Each row is a point. Each copy is the shape, with its points in the same order, stretched, turned, moved and blurred by noise. Some copies are also mirrored. Which?

Shape (5 x 2)
-0.9; -1.2
5.7; -2.7
0.0; 3.0
0.3; -3.5
-0.8; 2.3
Copy 1 (5 x 2)
0.6; -2.1
6.9; 2.1
-2.4; 1.3
2.9; -2.7
-2.6; 0.5
Copy 1 is: only turned
Copy 2 (5 x 2)
-0.7; -1.9
-5.7; 2.5
1.2; 1.8
-2.7; -2.4
1.3; 0.6
Copy 2 is: mirrored
Copy 3 (5 x 2)
2.4; -1.4
-1.8; -6.7
-0.6; 1.5
2.7; -4.1
0.7; 1.6
Copy 3 is: mirrored
Copy 4 (5 x 2)
0.1; -1.0
6.7; 1.3
-2.5; 3.0
2.4; -2.7
-2.1; 2.1
Copy 4 is: only turned

Shape (10 x 4)
5.2; -0.6; 0.2; 1.2
-3.8; -3.1; -2.4; 2.0
-3.1; 3.5; -0.4; 4.1
0.0; -1.5; 2.9; 1.1
2.3; -1.9; -1.3; -4.4
2.3; -1.1; 1.0; 0.8
-2.7; -1.0; 2.2; -1.8
3.4; 6.4; -1.3; -3.3
1.1; 3.5; 1.7; 2.4
-0.2; -2.8; 1.5; 3.6
Copy 1 (10 x 4)
3.8; -3.7; 1.2; 1.2
0.4; 4.0; 3.3; 1.6
0.0; 3.2; -3.1; 4.3
-1.1; -2.0; 2.4; 1.2
2.3; -0.6; 2.2; -4.8
1.6; -2.3; 1.5; 0.8
-2.7; 0.7; 1.8; -1.7
3.7; -0.2; -6.2; -3.6
0.9; -1.2; -2.9; 2.6
0.1; -1.2; 3.6; 3.8
Copy 1 is: mirrored
Copy 2 (10 x 4)
3.7; -0.4; -3.9; 0.7
-0.8; -2.8; 4.2; 2.2
0.8; 3.5; 4.2; 4.7
4.3; -0.1; 1.7; -0.4
0.5; -1.6; -2.8; -3.7
3.7; -0.6; -1.1; 0.4
1.7; 0.3; 3.3; -2.7
0.0; 6.0; -4.4; -1.6
3.4; 3.9; 0.3; 1.9
4.5; -1.4; 2.4; 2.0
Copy 2 is: only turned
Copy 3 (10 x 4)
-2.1; -0.2; 4.8; 0.3
4.1; -1.9; -2.6; 2.7
5.9; 1.9; 0.5; -1.4
2.1; -2.8; 3.6; -1.2
-3.3; -2.1; -0.1; -2.5
-0.4; -1.3; 4.3; -0.7
2.1; -3.1; -0.2; -3.7
-2.7; 3.2; 0.9; -8.2
2.0; 1.5; 3.3; -3.9
3.2; -2.0; 4.1; 1.9
Copy 3 is: mirrored
Copy 4 (10 x 4)
3.7; -0.6; -2.9; -3.1
-4.3; -2.1; -0.8; 2.7
-0.9; 4.0; -2.6; 3.7
2.2; -1.6; 0.7; 1.9
-0.3; 0.1; 1.8; -4.2
2.1; -0.9; -1.3; -1.0
-0.8; 0.5; 3.6; 1.8
2.6; 9.4; -0.6; -5.4
3.4; 4.2; -1.5; 1.4
0.6; -3.1; -1.1; 2.4
Copy 4 is: only turned
